Each row of a before or after table is a point. One or more steps were done to the points. Then noise was added and the rows were shuffled. The steps act on columns, c1 being the first. Name the steps. A step turns or swaps two columns, mirrors them in a line or flattens them onto one, adds a multiple of one to another, or multiplies or shifts one. Angles are multiples of 10 degrees, from the lower column toward the higher: turns from -170 to 170, lines from 10 to 170 but not 90. Use the fewest steps. Two steps may share a column if one is a turn and the other turns, adds or multiplies; they go together, in the order done. Otherwise the lowest column goes first.
In the rows, zero is written as 128.

Before (11 x 3):
[[175 189 177]
 [ 77 181 164]
 [131 137  62]
 [132 118 107]
 [187  78 137]
 [133  84 115]
 [139 120 119]
 [124 122 109]
 [155 132 162]
 [180 103 122]
 [144 160 197]]
After, 11 rows:
[[185  83 117]
 [143 126 111]
 [179 105 102]
 [130  92  85]
 [157 116 178]
 [123 132  96]
 [168 169 233]
 [132 128  94]
 [130 158  31]
 [ 74 166 212]
 [147 137 251]]
Steps: turn c2 and c3 by 20 degrees; multiply c3 by 1.6

Before (10 x 6):
[[100 119 172 157 154  93]
 [140 230 107  72 161  77]
 [181 100 148 181 159  77]
 [123 169 113  93 187 158]
 [161 121 153 207  63 103]
 [123 239  52 131 166 100]
 [ 71  91 131 212 128 124]
 [178 100 154 145  58  96]
 [109 124 159 192 128 124]
 [102 165  60 119 145  88]]
After, 10 rows:
[[154 127 118  77 105  98]
 [125  86 175  62  66 107]
 [129 123 139  59 110 118]
 [162 101 144  73 184  69]
 [164 235 110 177 142  78]
 [ 68 121 153  47 161  89]
 [180 171 115 163 128 160]
 [149 162 177 188 102  74]
 [ 52  97 121 107 176 105]
 [163 249 187 179 130  82]]
Steps: swap c1 and c5; turn c3 and c4 by -140 degrees; add -0.3 times c3 to c6

Before, 13 rows:
[[126 126 161 131 118 100 135 114 134 102 140]
 [143 139 145 138 120 108 143 111 106 124 147]
 [132 135 122 143 167 145 143 154 139 129 141]
 [137 107 122  90 170 154 158 150 113 105 114]
 [111 120 108 141 120 137 129 142  99 137 153]
 [146 136 111 143 109 102 107 126 112 128 100]
 [111 106 138 133 142 130 147 128 136 164 106]
 [136 144 109 109 128 115 113 159 136 150 124]
 [141  80 142 110 138 130 125 132 131 156 109]
 [100 141 154 137 140 156 130 131 121 145 142]
 [120 132 116 100 130 109 124 127 124 136 103]
 [106 130 143 114 169 129 136 149  98 123 133]
 [106 144 154 126 156 112 102  93 145 149 147]]
After (13 x 11):
[[110 135 153 104 161 114   8 108 187 149 147]
 [136  92 123 132 160 179 240 128 153 105 113]
 [ 99 137 155 149 143 134 141 131 162 143 143]
 [134 122 122 151 168 126 205 145 177 127 137]
 [146 143 114 117 113  98  72 138 150 130  97]
 [110 122 106 141 116 125 152 138 137 137 154]
 [109 120 143 120 166 143 182 142 140 121 129]
 [123 128 166 119 122 116 126 113 177 105 139]
 [120 131 115  93 131 135 114 131 160 137 104]
 [142  79 139 105 119 133 127 135 171 157 110]
 [140 139 146 120 124 109 141 103 150 119 150]
 [134 145 108  94 134 130 139 162 175 143 124]
 [109  99 142 122 133 114 174 119 176 159 106]]
Steps: turn c2 and c5 by 20 degrees; add -0.5 times c10 to c6; turn c4 and c6 by -50 degrees; turn c7 and c8 by -30 degrees; multiply c7 by 3; shift c9 by 40

Before:
[[111 157 115 116  87 145 120 180 145 155 101 131 129 125]
 [159 135 144 130 161 118 135 134 129 109  90 132 129 152]
 [116 168 136 110 103 157  79 173 126 181 142 109 105  97]
 [102 182 124 111 123 122 117 144 133 134 132 123 123 142]
 [134 121 131 121 113 110 109 120 113 132 116  87 126 152]
 [141  99 137 132 141 112 130 149 132 101 143 133 122 161]
 [110 159 129 108 107 150 132 132 164 136 113 114  97 109]
 [160  98 131 132 153 101 160 100 110 115 130 148 157 151]
 [ 79 167 166 126 101 154 109 145 156 163 106 125 120 126]
 [131 100 109 131 170 105 138 123 131 138 109 140 120 164]]
After:
[[ 65 251 133 109 109 143  80 174 126 181  98 131 142  99]
 [ 27 201 162 117 106 141 111 145 157 164 137 111 147 127]
 [110  45 130 144 149 113 160 102 109 111 155 129 103 150]
 [ 81  79 105 151 161 116 140 122 130 139 147 126 143 162]
 [111 123 145 145 154 117 136 133 128 109 153 104 147 151]
 [ 58 158 129 112 112 138 134 132 166 136 116 121 160 110]
 [ 91  90 137 137 139 121 132 149 130 101 124 142 128 163]
 [ 86 146 128 118 120 113 107 120 112 137 104  95 133 154]
 [ 54 195 125 118 129 104 120 143 132 133 120 129 132 143]
 [ 61 173 116 100  96 132 119 182 143 153 145 112 145 123]]
Steps: shift c1 by -50; turn c2 and c6 by -20 degrees; add -1.5 times c7 to c2; multiply c4 by 0.4; turn c4 and c5 by -30 degrees; turn c11 and c13 by -150 degrees; turn c11 and c12 by -50 degrees

Before (14 x 20):
[[166 141 146 121 167  67 121 127 162 157 129  96 133 164 132 131 108 157
  171 122]
 [131 135 118 160  76 138 114 170  87 121 113 119 146 141  67 160 147 156
  108 120]
 [153  92  85 160 193  92  90 104 109 119 105 104 125 159 145 128 138 189
  156  96]
 [148  88 120 116 182  92 127 109 175  90 106  75 163 113 130  35 114 129
  127 120]
 [128 155 113 126 117 137 107 136 107  94 134 129 126 154 122 141 135 122
   97 167]
 [134  89 118 106 166 113 155 122 213  65 104  84 178  92 155 120 134 161
  130 129]
 [117 160 164 109 122 127  88 132  96 103 136 150 158 101  72 162 122 138
   86 123]
 [108 126 122  92 104 121 102 161  88 135 136 113 106  89  97 178 122 116
  118 123]
 [136  96 128 143 147 117  80 131 175 119 110  84 122 118 144 141  53 171
  156 123]
 [ 89 156  91 143 154 123 116 138 134 142 119 135 125 124  91 126 127 156
  122 135]
 [163  91 135  95 176 122 148 118 137 134  80  93 102 135 132 149  39 189
  153 110]
 [145 127 141 148 148 125 106 162 110 109 135 163  97 131  62 163 133 106
  118 122]
 [112 145 148 153 127 153 118 156  98 155 155 140 143 132 116 157 137 107
   82 110]
 [ 98 137 130 154 104 112 131 109  89 116 125 150 137 111  90 171 108  94
  124 131]]
After (14 x 20):
[[198 117 147 150 107 111 129 109 134 130 152 115 138 111  96 170 108  94
  123 132]
 [ 60 130  91 121 162  68 121 127 133 117 122 122 133 163 134 132 109 157
  168 125]
 [140 111 149 142 161 123 115 137  89 118 139 159 127 125  92 127 129 158
  123 135]
 [194 133 118  92 101 120 102 161 144 124 143 141 103  89 109 180 121 116
  114 123]
 [ 98 165  88  94 158 121 149 120 153 136  97 135 104 134 101 148  40 192
  153 109]
 [  6 127  90 105 168 116 155 122  65 160 107 151 178  90 132 122 133 161
  132 128]
 [180 126 134 155 109 151 116 157 137 116 152 105 142 133 137 157 139 107
   82 111]
 [ 58 152  88 139 146 117  81 130  97 139  80 139 119 117 128 141  54 173
  157 121]
 [181 117 121 158  66 136 114 168 164 126 148 142 145 141  73 161 150 157
  110 122]
 [175  89 138 109 118 128  86 134 147 130 150  86 158  99  88 160 125 136
   86 121]
 [140 154 122 162 160  93  92 105 166 139  82 177 127 159 128 129 137 187
  158  99]
 [143 120 156 148 140 126 105 163 158 133 166 104  96 132  81 164 130 103
  117 125]
 [ 54 141  82 117 175  90 128 109 109 151 109 155 164 113 114  34 114 129
  127 119]
 [156  88 137 126 155 142 109 138 145 135 124 142 125 154 126 139 137 122
   95 169]]
Steps: multiply c9 by 1.6; turn c1 and c9 by 120 degrees; turn c2 and c10 by -150 degrees; multiply c10 by 0.4; turn c3 and c12 by -110 degrees; add 1 times c20 to c5; turn c11 and c15 by 40 degrees; add 0.5 times c7 to c11

Before, 11 rows:
[[106  65 145  93 137  43 148 157  83 104 118 115  99  99  90 110 112 123
   96 185 168 158 152  45 118 146  79 208 192 182 103 108]
 [130 137 193 157 147  66  93 175 132 139 149  43  95 174  89 170 147  71
    7 135  59  78 167 139  96 215 112  89  63 115 107 111]
 [134 124 189 208 151  86  89 141  90 167 142  73 121 172  75 158 154  48
   68 101  68  90 129 127  65 170  74  41  85  78 100 132]
 [111 121 150  98 123  78 159 165 121 114 100  86  55 110 128 128 113 130
  103 200 174 193  97  56 119 184  73 149 170 143 122  86]
 [169 174 158 176 185  62 178 137  68 118  98  45 138 126 110  85 139 120
  131 118  74 107 207 127 122  96 103 107 110  67 156  94]
 [118  83 166 135 150  95 126 166 148 134  72 135 114  98 144 102 116  98
   96 171 183 123 105  74 177 146 118 178 144 169 115 103]
 [ 62 112 192 121  75 173 178  62 172 189 160 144 142 152 159 138  87 133
   78 136 161  93 143  88 162  97 144 136 105 165 100 121]
 [109  98 141 118  59 126 155 133 167 153 102 155 171 117 167 113  80 172
  144 158 156 137 157  43 146 105 127 192 149 169 198 118]
 [ 96  99 232 177  83 156 140 112 195 132 198 136  65 187 111 168 117  48
   98 148 111 118 161  98 135 111 139 126  70 128  97 179]
 [164 137 121 185 159  51 196 117  96  85  62  53 129  88  81 118  67  91
  112 120  81  85 160 143  75  86 116  98 129 100 169  96]
 [ 71  47 202 152  56 156 161 107 158 192 165 117 106 136 183 199  75 118
  117 126 141 134 145  65 202  78 183 135  89 173 112 180]]
After (11 x 32):
[[169 176 134 125 185 115 117 105  63 121 101  42 144 117 110  84 130 180
  101 123  72 106 213 125 119  96 107 107 171  69 152  95]
 [ 74  43 187  96  53 122 118 128 159 192 168 116  71 142 183 194 134 166
  118 127 143 136 170  68 205  79 185 135 165 171 112 180]
 [110 100 129 147  64 132 173 133 169 153  98 153 110 117 170 114 190 154
  122 158 157 140 159  44 146 108 123 190 102 172 199 116]
 [ 91  99 217  98  85 132  45 127 192 132 196 132  90 188 107 166  78 144
  126 150 113 116 193  96 139 107 138 119 197 126  98 179]
 [124  81 173 141 143 138  99 145 154 131  75 143 111  99 142 103 124 133
  153 173 183 122 118  73 179 148 116 174 147 166 115 110]
 [108 118 163 153 121 134 130 132 117 116  98  87  79 110 130 127  70 155
  175 200 173 193 110  60 119 182  74 148 108 142 123  85]
 [ 62 113 181 107  74 108 129  93 168 190 157 145  97 152 158 141 165 179
  172 141 163  96 164  86 158  95 145 139 159 166 101 119]
 [134 136 176  76 150 131  71 141 128 139 150  44 132 172  88 170  85  93
  208 135  59  78 190 144  96 217 110  85 226 118 102 112]
 [135 126 188 119 148 117  51 121  90 164 142  70 147 172  76 156 113  90
  131 101  64  85 154 123  63 170  78  40 231  78  98 133]
 [108  62 132 175 139 116 121 114  87 107 117 115  99 102  93 109 108 148
  185 186 170 155 160  44 118 144  74 211 100 184 103 112]
 [161 133 109 153 158 101  93  84  99  85  63  55  74  89  84 120 160 202
  113 119  84  85 156 141  75  89 115  95 184 101 165  97]]
Steps: turn c3 and c23 by 20 degrees; turn c4 and c29 by -70 degrees; turn c19 and c29 by -150 degrees; flatten c6 and c8 onto the line at 60 degrees; swap c7 and c18; mirror c13 and c17 in the line at 30 degrees
